Every row gives one point. The points of each table are mixes of a few directions, plus a little noise. How many directions does each table use, and how many do they share? Where both have some left over, give the other angles between the two spaces (their principal angles), to ten degrees, smallest first.

First (7 x 3):
[[-1.8 -2.8 -3.5]
 [ 1.5  2.1  2.6]
 [-0.7 -1.1 -1.2]
 [ 1.5  2.5  3.1]
 [-0.6 -1.0 -1.2]
 [-2.7 -4.3 -5.2]
 [ 2.7  4.5  5.4]]
Second (6 x 3):
[[-3.1  1.4 -2.5]
 [ 1.1 -0.5  0.9]
 [ 3.4 -1.6  2.8]
 [ 5.5 -2.6  4.5]
 [-2.7  1.3 -2.2]
 [-4.2  2.0 -3.4]]
Directions: first 1, second 1, shared 0; angles 60

First (7 x 4):
[[ 1.1  2.6 -1.7  4.5]
 [ 0.1 -0.9  1.3 -1.7]
 [ 3.3 -2.2  5.8 -2.7]
 [-4.7  0.8 -6.0  0.4]
 [ 1.3 -0.8  2.4 -1.1]
 [ 2.0 -1.3  3.5 -1.7]
 [-3.2  1.8 -5.3  2.1]]
Second (5 x 4):
[[ 0.0 -2.6 -0.5 -4.6]
 [ 4.3 -3.3 -2.5 -5.1]
 [-2.1  1.4  0.9  2.3]
 [-2.9  3.0 -1.0  4.7]
 [ 0.6  1.3  3.0  2.7]]
Directions: first 2, second 3, shared 2

First (6 x 4):
[[-0.4  6.5 -4.8 -3.4]
 [-1.4  2.0  3.5  7.5]
 [ 0.3 -2.1  1.0  0.2]
 [ 0.3 -2.8  2.0  1.2]
 [ 0.7 -2.4 -0.2 -2.2]
 [ 0.7 -1.1 -1.4 -3.4]]
Second (5 x 4):
[[ 1.3 -3.2 -1.7 -5.4]
 [-1.5  3.7  2.0  6.2]
 [-0.4  1.0  0.5  1.7]
 [ 1.3 -3.1 -1.7 -5.3]
 [-0.7  1.7  0.9  2.9]]
Directions: first 2, second 1, shared 1

First (6 x 6):
[[ 0.7  7.0 -0.2 -1.2  0.6 -1.9]
 [ 4.3 -0.1 -1.6  0.1 -0.8 -3.6]
 [-1.4 -1.0 -0.7 -1.3 -1.9  6.0]
 [ 1.3 -5.5  0.0  2.1 -2.6 -5.8]
 [-5.4 -0.6  1.9 -0.2  1.5  6.0]
 [ 0.5  0.1  0.6  0.6  3.3 -0.8]]
Second (9 x 6):
[[-3.9  2.4  1.4  3.0  3.5  2.4]
 [-4.0  0.5  3.5 -3.7  3.8  2.5]
 [ 0.5 -2.0  0.6 -0.8  2.0  0.0]
 [-3.9  1.0  3.9 -7.8  1.4  2.1]
 [ 2.8 -0.3 -1.8 -1.2 -4.4 -2.0]
 [-2.8  1.5  1.3  1.9  3.0  1.8]
 [ 4.5 -0.6 -3.9  3.7 -4.5 -2.8]
 [ 4.3 -2.6 -2.6  2.9 -1.3 -2.2]
 [ 2.5  0.3 -2.4  2.0 -3.4 -1.7]]
Directions: first 4, second 3, shared 2; angles 80

First (7 x 8):
[[-2.3  3.5 -0.3 -6.6  0.0 -1.6 -1.1  1.5]
 [ 4.3 -0.6 -3.5  1.5 -5.4  1.7 -1.8 -2.5]
 [ 8.3  0.8 -1.8 -0.1  0.3 -1.1  0.6 -1.3]
 [ 6.3  0.5  3.3  1.3  2.2  1.8  0.2  2.5]
 [-7.0 -1.7  0.2  1.4 -0.3  0.2  0.3 -0.7]
 [-6.5 -2.9 -0.3  3.7 -1.3  0.8  0.3 -1.5]
 [-3.0  0.5  2.6 -1.4  4.2 -1.6  1.5  1.9]]
Second (9 x 8):
[[-2.3  0.0  1.2  2.6 -1.4  1.2  0.4  0.1]
 [-0.4 -0.2  3.4  3.5  2.2  0.8  1.9  1.5]
 [-2.4 -2.7 -0.6  1.1 -2.0  2.3 -2.4 -0.2]
 [ 3.3  2.4 -4.0  1.3 -4.8 -1.0  0.8 -3.4]
 [-2.0  1.5 -0.5 -7.0  7.2 -6.2  2.2  0.4]
 [ 2.2  3.8  3.6  1.9 -1.0  1.6  1.3  2.7]
 [-0.2 -4.9  1.6  0.8  3.7  1.5 -1.7  1.1]
 [-0.9 -6.4 -0.7  0.8  0.2  3.0 -4.0 -0.4]
 [ 2.6  6.6 -4.2 -4.8 -4.3 -3.2  1.1 -1.8]]
Directions: first 4, second 5, shared 4

First (9 x 9):
[[ 1.0  3.4  3.9  0.0 -4.2  3.4 -4.8  2.6  2.1]
 [ 2.4 -2.7 -2.6  0.9 -3.4 -1.7  0.5 -0.3  0.1]
 [-0.7 -1.4  0.9 -0.8 -4.0  1.5 -0.9  0.0  1.1]
 [-2.8 -0.3  2.1 -1.5 -2.0  1.8 -1.0  0.7  0.3]
 [ 5.2  3.9  4.3  0.3  5.4  5.5 -1.5 -1.4 -0.1]
 [-2.7 -3.4 -0.9 -1.1 -0.4 -0.9  1.8 -0.5 -2.6]
 [-4.6  2.5 -3.4  0.9 10.8 -7.7  2.9  1.4 -6.4]
 [ 0.4 -0.3 -2.4  0.4 -2.0 -0.9  1.7 -1.5  5.6]
 [ 2.1 -1.5 -1.7  0.7 -0.7 -1.1  1.2 -1.1  0.1]]
Second (7 x 9):
[[-9.3 -3.2 -1.0 -1.6 -3.0 -3.1  2.3  0.8  0.5]
 [-2.8 -0.5 -2.2 -1.3 -1.5 -2.3  0.1  1.1 -0.6]
 [-5.6 -2.4  1.2 -0.2 -1.3 -0.6  1.9 -0.4  1.0]
 [-3.6 -1.4  0.4 -0.3 -0.9 -0.6  1.1 -0.1  0.5]
 [ 6.3  1.8  2.1  1.6  2.5  3.1 -1.1 -1.2  0.2]
 [ 6.8  1.5  3.9  2.4  3.2  4.5 -0.7 -2.0  0.9]
 [ 8.1  4.1 -4.4 -0.7  1.1 -1.0 -3.6  1.7 -2.4]]
Directions: first 5, second 2, shared 1; angles 40

First (10 x 9):
[[ 3.7 -1.6  1.3 -3.3 -0.5  5.1  1.2  0.4 -0.2]
 [ 2.6 -1.2  0.8 -2.5 -0.3  3.6  1.0  0.5 -0.1]
 [ 3.2 -1.3  1.0 -3.0 -0.5  4.4  1.1  0.3 -0.2]
 [-7.3  3.0 -2.4  6.5  1.2 -9.9 -2.3 -0.9  0.4]
 [-1.3  0.4 -0.5  1.1  0.2 -1.9 -0.5 -0.2  0.0]
 [ 7.2 -3.0  2.3 -6.5 -1.2  9.5  2.2  0.9 -0.3]
 [-6.0  2.4 -2.0  5.4  0.9 -8.1 -2.1 -0.7  0.4]
 [-0.8  0.3 -0.3  0.6  0.1 -0.8 -0.2 -0.1  0.1]
 [ 0.6 -0.1  0.0 -0.7 -0.2  0.7  0.2 -0.1 -0.1]
 [-2.3  0.8 -0.6  1.9  0.3 -2.9 -0.6 -0.2  0.1]]
Second (9 x 9):
[[ 0.3 -1.4 -0.2  2.2 -1.6  0.1  2.0  0.9  0.0]
 [-0.8  2.3  0.5 -3.6  1.5  0.1 -4.2 -1.7  0.5]
 [-0.1  2.7  0.5 -3.0 -1.0 -0.3 -3.0 -1.9  1.2]
 [-1.6  0.6  0.3 -2.5  2.1  1.1 -5.1 -0.9 -0.5]
 [-0.8 -0.7  0.5  0.9 -3.9  1.3 -3.4 -0.2  0.3]
 [ 1.6 -6.5 -1.2  8.9 -1.3  0.0 10.2  4.8 -2.2]
 [-1.4  1.5 -0.2 -5.6 11.4 -0.2 -3.1 -0.8 -1.8]
 [ 1.8  1.3  0.2  0.9 -3.9 -1.5  3.3 -0.5  1.7]
 [ 1.3  0.1  0.0  1.7 -3.4 -0.9  3.1  0.2  0.9]]
Directions: first 1, second 3, shared 0; angles 90

First (10 x 11):
[[-1.0  2.8 -2.3 -0.4 -0.9 -0.7  0.0 -2.5  0.3 -1.9  0.6]
 [ 0.8  1.7  1.2  1.4  0.7  0.3 -0.1 -0.5  1.0 -1.9 -0.9]
 [-1.3 -4.5 -1.5 -2.7 -1.2 -0.3  0.2  2.0 -2.2  4.7  1.6]
 [-3.0 -2.9 -4.8 -4.1 -2.7 -1.2  0.3 -0.2 -2.7  4.1  2.9]
 [ 2.0  7.0  2.3  4.1  1.8  0.5 -0.3 -3.2  3.5 -7.3 -2.5]
 [-1.5 -6.2 -1.5 -3.3 -1.3 -0.4  0.2  3.0 -2.9  6.3  1.9]
 [ 2.8  1.2  4.8  3.3  2.4  1.2 -0.3  1.3  2.1 -2.4 -2.5]
 [ 0.7  9.8 -0.7  3.4  0.6 -0.2 -0.2 -5.9  3.5 -9.2 -1.5]
 [-0.3 -5.0  0.5 -1.7 -0.2  0.1  0.1  3.1 -1.8  4.6  0.7]
 [ 0.8 -3.8  2.2 -0.1  0.7  0.7 -0.1  3.1 -0.7  3.0 -0.3]]
Second (10 x 11):
[[-1.3 -2.1 -3.0 -2.0 -0.8 -0.7  1.3  0.6 -1.5  3.4  0.9]
 [ 3.8  0.0  6.5  4.2  3.5  1.6  0.3  2.9  2.3 -1.5 -3.5]
 [ 0.8 -4.8 -0.7 -0.6  1.6 -0.1  3.5  4.3 -1.2  6.5 -1.2]
 [ 1.2  3.0  3.3  2.2  0.6  0.8 -2.0 -1.4  1.8 -4.7 -0.8]
 [-3.3  0.4 -5.3 -3.4 -3.1 -1.4 -0.5 -2.8 -1.8  0.8  3.0]
 [ 5.0 -4.2  6.6  4.3  5.4  1.8  3.3  7.1  1.6  4.0 -5.0]
 [-3.4  1.1 -5.3 -3.4 -3.3 -1.3 -1.0 -3.5 -1.7 -0.2  3.3]
 [-1.7  4.3 -1.0 -0.6 -2.3 -0.4 -3.2 -4.6  0.5 -5.4  2.0]
 [ 0.9  2.3  2.5  1.7  0.5  0.6 -1.5 -1.0  1.3 -3.5 -0.6]
 [-2.1  0.1 -3.6 -2.3 -2.0 -0.9 -0.2 -1.7 -1.3  0.7  2.0]]
Directions: first 2, second 2, shared 1; angles 30

First (9 x 12):
[[ 3.1 -3.3 -2.4  3.4  0.6  1.4  3.0  0.8  4.3  2.4 -0.5  0.2]
 [-1.7  3.8 -1.8 -4.0 -3.3 -4.6 -3.2 -0.9 -4.2 -2.9  1.2  3.5]
 [-1.6 -0.9 -0.3  1.4 -1.9  3.4  1.8  3.8 -1.5  0.6 -2.6 -2.7]
 [-0.7  4.6  1.5 -6.9  1.3 -1.8 -5.6 -1.5  1.0 -4.0  0.8  3.8]
 [ 1.2  0.5  2.7 -1.0  4.1 -0.5 -4.4 -0.6 -3.6 -1.2  3.3 -3.8]
 [ 1.3  0.7  2.0 -1.5  4.2 -1.1 -4.3 -1.5 -1.2 -1.1  3.1 -1.1]
 [-2.5 -3.5 -3.9  5.2 -1.9  1.3  4.8  1.6  4.4  3.7 -3.6  5.2]
 [-1.4 -1.0  5.6  3.1  0.5  1.9  4.2 -2.1 -2.7  2.1 -0.2 -6.0]
 [ 2.6 -0.7 -3.1  0.5 -3.4  0.1  3.7  0.7  3.2  0.6 -1.6  1.1]]
Second (10 x 12):
[[ 0.1 -0.5 -6.1 -0.7 -1.9 -0.5 -1.7 -0.2  4.5 -0.6 -0.7 -4.0]
 [-0.6 -0.4  4.0  3.1 -2.6  0.3  0.7  2.4  0.4 -0.8  5.2  1.5]
 [ 1.4 -1.8  2.0  3.2 -3.0  0.7  0.9  1.8 -0.1 -1.0  3.7  1.3]
 [-4.5  3.6  0.5 -3.7  2.9 -1.1 -2.2 -1.0  1.7  0.3 -1.2 -1.5]
 [ 1.0 -2.2  1.2  3.4 -4.7  1.1 -0.3  2.1  2.1 -2.2  4.8  0.5]
 [-4.5  4.8 -1.1 -3.3  4.9 -3.3  0.6 -0.5  0.5  3.7 -1.9 -3.0]
 [ 6.7 -6.1 -3.2  4.7 -6.0  2.4  1.1  1.0  0.1 -2.3  1.4  0.9]
 [-1.2  2.3 -0.7 -3.7  4.9 -0.9 -0.1 -2.3 -2.1  1.9 -4.9 -0.2]
 [-1.2  0.9 -1.2 -5.0  2.4  1.3 -4.0 -3.4  0.8 -2.1 -5.2  0.0]
 [ 2.9 -0.7  4.7  2.1  3.2 -0.1  5.0  0.1 -7.9  3.0 -1.2  4.4]]
Directions: first 6, second 4, shared 1; angles 50, 90, 90

First (10 x 14):
[[ -4.2  -0.4   1.5  -5.8  -1.3   1.4   0.7  -1.1  -3.7  -3.1   0.5  -6.9
    0.8  -2.4]
 [ -6.3  -0.6   2.4  -8.8  -2.1   2.5   1.2  -1.7  -5.8  -4.5   1.0 -10.7
    0.9  -3.6]
 [  2.7   0.2  -0.8   3.7   0.8  -1.1  -0.4   0.7   2.3   1.7  -0.3   4.5
   -0.6   1.5]
 [  0.7   0.0  -0.1   1.1   0.3  -0.3   0.0   0.1   0.7   0.4  -0.2   1.2
   -0.3   0.4]
 [  0.1   0.0   0.0   0.3   0.2  -0.1  -0.1   0.1   0.1   0.2  -0.1   0.3
    0.0   0.3]
 [  7.0   0.5  -2.6   9.8   2.2  -2.6  -1.3   1.9   6.3   5.0  -1.0  12.0
   -1.2   3.8]
 [ -1.3  -0.2   0.4  -1.8  -0.4   0.5   0.3  -0.4  -1.2  -0.9   0.1  -1.9
    0.0  -0.8]
 [  4.6   0.3  -1.5   6.5   1.4  -1.6  -0.8   1.1   4.1   3.3  -0.7   7.8
   -0.8   2.6]
 [ -1.8  -0.1   0.5  -2.4  -0.5   0.6   0.3  -0.6  -1.4  -1.3   0.3  -3.0
    0.4  -0.9]
 [ -1.6  -0.1   0.7  -2.5  -0.5   0.6   0.3  -0.4  -1.6  -1.4   0.2  -3.0
    0.3  -1.0]]
Second (10 x 14):
[[ 2.6 -1.9 -0.3 -2.3 -1.8 -1.7  2.0  3.3 -1.2 -2.8  1.2 -2.5 -1.6  5.7]
 [-1.2  4.1 -2.3 -2.9 -3.6  3.8  4.7  4.0 -4.5 -6.5 -0.4  1.8  9.8 -1.9]
 [ 0.7 -0.1 -0.4 -1.0 -1.0 -0.1  1.1  1.4 -0.8 -1.6  0.3 -0.5  0.6  1.5]
 [ 0.6 -1.3  0.6  0.6  0.8 -1.2 -1.1 -0.8  1.1  1.6  0.2 -0.7 -2.9  1.0]
 [ 2.0 -1.9  0.1 -1.2 -0.8 -1.8  0.7  1.7 -0.2 -1.0  0.9 -2.0 -2.6  4.3]
 [ 0.9 -0.3 -0.4 -1.1 -1.1 -0.3  1.2  1.6 -0.9 -1.7  0.4 -0.7  0.4  2.0]
 [-3.1  4.0 -1.0  0.5 -0.2  3.7  0.7 -0.9 -1.3 -0.9 -1.3  3.3  6.9 -6.5]
 [-0.7 -0.5  0.8  1.7  1.8 -0.4 -2.2 -2.5  1.8  3.0 -0.4  0.4 -2.3 -1.7]
 [ 2.3 -2.8  0.7 -0.4  0.1 -2.6 -0.5  0.7  0.9  0.6  1.0 -2.4 -4.9  4.7]
 [-4.0  0.7  2.1  6.0  5.7  0.6 -6.6 -8.6  5.0  9.4 -1.9  3.3 -3.5 -9.2]]
Directions: first 1, second 2, shared 0; angles 70

First (10 x 18):
[[ 1.3  1.4 -2.9  2.3  1.5  1.1 -1.7 -2.5  2.5  2.9  2.4  5.4  3.2 -0.7
  -2.9  2.8 -8.3 -2.8]
 [-0.1  2.4 -0.3 -0.4  3.5 -4.2  3.8  0.2  5.2 -0.1 -4.0  0.6 -3.0  2.4
   1.0  1.7 -1.7 -2.3]
 [ 1.6 -1.0  0.5 -2.7  2.3 -1.1  4.5  0.3 -0.4 -4.9  0.9 -3.6 -1.7 -2.9
   2.6 -2.9  6.8  4.9]
 [-0.2 -2.4 -0.5  2.5 -4.2  5.6 -9.9  0.6 -2.3  3.0  3.6  1.1  4.4  0.2
  -2.3 -0.6 -1.5 -1.0]
 [-1.9 -1.9  2.4 -0.6 -1.4  2.7  0.3  1.1 -2.8 -0.2 -1.8 -3.9 -1.3 -1.3
   2.1 -2.7  6.2  0.1]
 [ 1.3 -2.6 -1.1  1.9 -0.7  6.4 -7.5 -0.1  0.3  0.8  3.8 -0.6  4.2 -2.3
  -0.8 -2.1  1.2 -0.1]
 [ 2.3  1.0 -1.2 -2.4 -0.3 -4.4  5.8 -1.6 -4.1 -3.2  4.3  2.6  0.4 -1.8
  -1.3  1.7 -2.5  5.6]
 [-2.9  3.0  1.1 -0.1 -1.6 -4.1  5.0 -0.6 -2.0  3.1 -3.7  2.9 -2.4  3.0
  -0.9  4.0 -5.7 -3.2]
 [ 1.3 -1.0 -0.6 -0.2  1.3 -1.0 -3.5  2.0  3.8 -2.6  0.3 -2.5 -0.6  1.6
   0.8 -1.4  3.7  1.7]
 [-2.8  1.0  2.4 -0.3  0.1 -0.8  3.6  0.8  0.2  1.6 -5.7 -1.7 -3.3  1.5
   1.9  0.1  1.4 -3.2]]
Second (9 x 18):
[[  1.7  -1.4  -1.4   0.6   0.6   1.8  -1.2  -1.1   0.2   0.4   2.2  -0.3
    4.1  -4.1  -1.7  -0.1   0.2  -0.5]
 [  0.0   1.2   0.6  -0.4   0.3   1.0   0.0   0.2   0.1  -0.2  -1.2   0.7
   -0.6   0.0   0.1   0.1  -0.6   1.2]
 [ -0.5  -1.3   1.0  -3.3  -3.1 -10.5   5.0   2.3  -2.9  -2.5  -1.1  -4.9
   -1.1   1.2  -1.3   1.8   5.2   1.4]
 [ -1.1   3.4   1.1   1.6   2.1   7.3  -2.7  -0.6   2.0   1.3  -2.3   4.5
   -3.3   2.6   2.6  -1.2  -4.6   0.4]
 [  1.4   0.9  -0.2  -0.1   1.0   3.1  -1.1  -0.6   0.5   0.0  -0.2   0.9
    2.4  -3.3  -1.3   0.0  -0.8   1.6]
 [  3.8  -1.4  -1.9  -0.3   0.9   2.7  -1.4  -1.4   0.0  -0.1   2.5  -0.9
    8.1  -9.0  -4.3   0.4   1.0   1.7]
 [ -3.2   2.7   1.0   3.5   2.1   7.6  -3.5  -0.8   2.8   2.6  -1.4   5.7
   -6.9   7.7   5.6  -2.1  -6.0  -3.1]
 [ -1.8   0.3   1.0  -0.4  -1.0  -3.2   1.5   1.0  -0.5  -0.4  -1.3  -0.5
   -3.8   4.2   1.7   0.2   0.6  -0.5]
 [ -0.2  -4.4  -1.0  -1.2  -2.8  -9.8   3.5   0.9  -2.3  -1.1   2.8  -5.1
    1.1   0.6  -1.2   1.0   5.2  -2.4]]
Directions: first 5, second 3, shared 1; angles 50, 80

First (8 x 18):
[[-0.3  0.5  1.8 -1.8  1.5 -0.8 -0.9  0.0  0.4  0.4 -0.5  0.8  0.2  0.3
   0.7 -1.5  0.6 -0.2]
 [ 1.4 -1.1  1.4  0.4 -0.3  1.4  1.3 -0.2 -0.7 -2.5 -0.8 -1.9 -1.3  1.1
   0.3  1.3  1.4  0.1]
 [ 7.8  0.0  0.8 -1.4 -0.9  4.9 -0.2  1.3  0.3 -3.2  1.8 -3.4  0.4  2.9
   1.9  1.7  4.1  4.6]
 [-6.3 -1.0 12.1 -5.3  7.0 -4.1 -0.6 -1.6 -0.2 -1.0 -7.3  2.0 -3.9  1.0
   3.4 -5.2  2.4 -6.2]
 [ 3.2 -0.4 -4.5  2.9 -3.4  2.6  1.3  0.5 -0.5 -0.8  2.6 -1.9  0.7  0.0
  -1.3  3.2 -0.5  2.3]
 [ 5.6  0.9 -6.4  1.8 -3.5  3.1 -0.5  1.6  0.5  0.5  5.0 -1.3  2.7  0.0
  -1.1  2.7 -0.2  4.8]
 [-6.8  1.4 -4.4  1.5 -0.2 -4.7 -1.4 -0.3  0.7  5.4  1.0  4.5  2.1 -3.6
  -2.3 -1.8 -5.3 -2.5]
 [-4.7 -0.3 -0.7  1.7 -0.1 -2.5  1.0 -0.9 -0.8  0.9 -1.4  1.4 -0.7 -1.6
  -1.4 -0.1 -2.6 -2.9]]
Second (9 x 18):
[[-4.5 -2.3 -1.8  4.9 -2.7 -4.5  2.9 -2.0  0.1  4.6 -2.2  5.8 -2.0  1.5
  -0.2 -1.9 -6.5 -5.9]
 [ 2.3 -0.2  3.2 -4.4  4.2 -0.9 -3.9  0.4  1.0 -3.6 -0.3  0.4 -0.9  4.7
  -0.5 -1.6  4.2 -2.0]
 [-1.5  0.9  1.6 -0.2  0.0  2.2  3.6  0.9 -0.9  3.5  0.0 -2.8  0.5 -4.5
   0.5  0.0  0.1  2.9]
 [-1.2  4.3  1.8 -4.9  2.5  1.3 -4.1  1.0 -0.3 -2.9  0.6 -3.2  3.8 -7.1
   2.1  0.8  3.7  5.8]
 [ 0.0 -1.9  0.8  1.4  0.0  0.7  5.2  0.6  0.3  7.3  0.3  1.0 -2.1  2.3
  -1.7 -3.1 -2.2 -1.8]
 [-2.1 -1.3  2.7  2.1 -2.8 -3.4 -1.2 -3.1 -0.5 -4.3 -5.6  3.7 -1.5  0.6
   5.7  0.2 -2.5 -3.5]
 [ 4.1 -0.5 -4.2  1.7 -2.8 -0.5 -0.9  0.6  1.8  4.2  3.0  4.0  1.3  3.9
  -0.3 -1.5 -2.8  0.1]
 [ 3.4 -0.4 -2.9  1.7 -2.5  2.2 -0.7 -0.2 -0.9 -6.5  1.1 -3.5  0.1  0.4
  -0.3  4.7  1.7  2.0]
 [-0.4  1.5 -1.4 -2.9  3.7  2.3 -0.8  1.9 -0.8 -2.2  3.0 -5.6  0.8 -2.4
  -5.4  2.2  4.2  2.5]]
Directions: first 3, second 6, shared 3

First (10 x 20):
[[ -0.1  -1.2  -2.3   1.9   1.6   0.0   1.5  -3.0   0.6  -2.0  -0.2   1.3
    2.5  -1.2   1.1  -0.6   0.4   0.3   2.6  -0.8]
 [ -1.5   2.4   7.1  -3.5  -2.2  -0.7  -2.2   4.9  -2.1   3.1  -0.1  -2.3
   -4.1   1.8  -2.1   1.7  -2.5  -0.2  -3.0   2.0]
 [ -2.8   2.8   4.3  -1.2   0.4  -0.2  -0.8   0.0  -1.9   0.9  -0.3   1.0
   -3.4   0.3  -0.5   2.0  -2.7   0.0   0.2   0.9]
 [  3.4  -4.0  -0.4  -0.5  -2.2  -1.0   0.5   3.7   1.5  -0.2   0.2  -4.6
    5.0   0.6  -0.8  -2.3   2.1   0.3  -1.1   0.3]
 [ -0.2   1.5  -0.6  -0.3  -0.1   0.7  -0.8  -0.1  -0.1   0.9   0.1   1.1
   -2.5   0.3   0.0   0.5   0.1  -0.4  -1.2  -0.1]
 [ -3.7   1.6   5.0  -0.2   1.6  -0.9   0.5  -1.7  -2.1  -0.7  -0.6   1.1
   -1.0  -0.6   0.1   1.9  -3.4   0.5   2.9   0.8]
 [  0.0   0.1  -0.3   0.0   0.0   0.1  -0.1   0.0   0.1   0.0   0.1   0.2
   -0.1   0.0   0.0   0.0   0.1   0.0  -0.1  -0.1]
 [  3.3  -2.8  -1.8  -0.4  -2.0  -0.2   0.0   3.0   1.6   0.3   0.4  -3.2
    3.0   0.7  -0.5  -2.0   2.4  -0.1  -1.9  -0.1]
 [  2.4   2.3 -19.8   6.3   4.4   5.3   0.8 -11.3   4.2  -2.2   0.9  11.3
   -3.6  -2.3   4.3  -1.2   6.1  -1.5  -0.1  -5.2]
 [ -0.8  -2.6   8.8  -2.2  -1.6  -3.0   0.6   4.5  -1.6  -0.2  -0.5  -5.8
    4.2   0.5  -1.7   0.0  -2.7   1.0   1.5   2.3]]
Second (11 x 20):
[[  0.3  -1.8   5.7  -1.8  -2.0  -1.8   0.0   4.3  -0.9   0.5  -0.2  -4.8
    2.8   0.8  -1.4  -0.5  -1.3   0.6  -0.1   1.5]
 [  1.4   0.7  -5.8   1.4   0.5   1.6  -0.1  -2.1   1.5   0.0   0.4   2.5
   -1.3  -0.2   0.9  -0.5   2.2  -0.6  -0.8  -1.4]
 [ -1.3   1.1  -5.1   2.8   3.1   1.4   1.2  -6.1   0.6  -2.0  -0.1   4.9
   -0.7  -1.8   2.1   0.4   0.3  -0.3   2.6  -1.6]
 [  2.0   1.2  -7.8   1.5   0.3   2.2  -0.9  -2.3   1.8   0.4   0.9   3.3
   -2.6   0.1   1.0  -0.8   2.9  -1.0  -2.3  -1.7]
 [  4.0  -3.1  -8.7   2.7   0.4   0.9   1.6  -2.2   3.1  -1.9   0.3   0.6
    4.3  -0.9   1.6  -2.9   4.4  -0.3   0.2  -2.1]
 [ -4.6   2.7   6.8  -1.2   1.4  -1.0  -0.2  -0.7  -2.9   0.3  -0.7   1.0
   -2.8  -0.1  -0.3   2.7  -4.3   0.3   2.0   1.2]
 [  2.0   0.6   1.6  -2.8  -3.4   0.1  -2.2   5.5   0.2   3.0   0.3  -3.1
   -2.3   2.1  -1.9  -0.3   1.0  -0.6  -5.2   0.9]
 [  2.2  -0.6 -11.0   3.8   2.2   2.2   1.5  -5.9   2.6  -2.1   0.3   4.6
    1.1  -1.7   2.5  -1.5   3.8  -0.5   0.9  -2.5]
 [ -0.1  -3.1   8.5  -2.3  -2.0  -3.1   0.3   5.5  -1.2   0.1  -0.5  -6.3
    4.4   0.9  -1.8  -0.5  -2.3   0.9   1.0   2.3]
 [ -0.5  -1.6  11.2  -3.8  -3.1  -3.1  -0.6   7.1  -2.1   1.7  -0.5  -7.2
    2.4   1.7  -2.5   0.4  -3.0   1.0  -0.7   3.0]
 [ -5.1   4.6   4.1   0.0   2.5   0.2  -0.5  -3.3  -2.8   0.2  -0.7   4.2
   -5.3  -0.7   0.4   3.4  -4.2  -0.1   2.2   0.2]]
Directions: first 3, second 3, shared 3
